Each row is a point. Before rounding, the points of a table are all equally far from one centre. They may lie mostly on one side of it. Where is the centre, to within rounding?

Points (9 x 2):
[[ 24  55]
 [ 39  47]
 [-14 -12]
 [-13 -13]
 [ -9 -16]
 [ 37  48]
 [ 47  37]
 [-16 -10]
 [-19  -6]]
Centre: [14 16]

Points (13 x 8):
[[-11  21  51  12   2  26 -31   0]
 [ 30 -12 -18  28 -19 -14  21  -8]
 [-20  25  16  20 -12  45 -57 -36]
 [-42   5  -5  27 -23 -16 -48 -42]
 [  1 -37 -32   6 -39  37  -9 -32]
 [-38  42 -21  62  26  19  25 -36]
 [ -4   3 -30  79  12  33   1 -54]
 [ 11  44  16   9 -27  51  32 -16]
 [ 21 -10  -1  44  28 -26  19 -28]
 [-15 -37  -6  44  42  43  -7 -15]
 [  3  25 -27  49 -12 -19   0  -2]
 [ 21  17 -26   9  -6  44 -35 -55]
 [-10  38  25  58  16  -1  39 -13]]
Centre: [-17   3   4  21  -2  19   6 -36]

Points (18 x 12):
[[ 38 -19  14  30  -4  13  79  -5 -20 -13 -29  60]
 [ 31 -25 -39 -12   7  29  62  27  19   9 -24   2]
 [ -5 -27   7  45  12   7  48  37  17 -31  12  50]
 [-32  -1  -7  18 -13 -10  36  41   4 -11  -6  56]
 [  3  17 -13 -13   3 -34  12  25  18  25 -48  45]
 [  8 -14  -6 -16 -20 -21  27 -19  -3  -3 -48  25]
 [  9 -38  -9  23  13  29  88 -15 -22  -5 -20  62]
 [  7  20 -11  -9   1 -27  60  26  17  46 -24  67]
 [ 29   9 -39  -4  -5  25  81  13  12  12  -3  41]
 [ -1 -25   2   5  22   8  15  29  34 -25 -32  -2]
 [ 14 -15   2   0 -20  20  76   2  17 -25 -20  65]
 [  7   5   2   9 -21  -9  58  28  28 -19 -25  65]
 [ -1 -21 -11 -11 -22  11  26  38  38 -18 -26  57]
 [ 19  -9 -11 -24  61   6  73  18   1   8  25  86]
 [-13 -13  22  27 -29  -8  52   7  -5  -6 -26  60]
 [-28  -4  28  13  12 -12  31  31   0  -8  10   9]
 [-26   5 -30  21  11  29  54   9   8  -9 -38  65]
 [  2  -7 -46 -13  27   4  13   7  -2 -21 -54  28]]
Centre: [ 15 -20   0   0  27   7  34  12   0  13 -12  47]
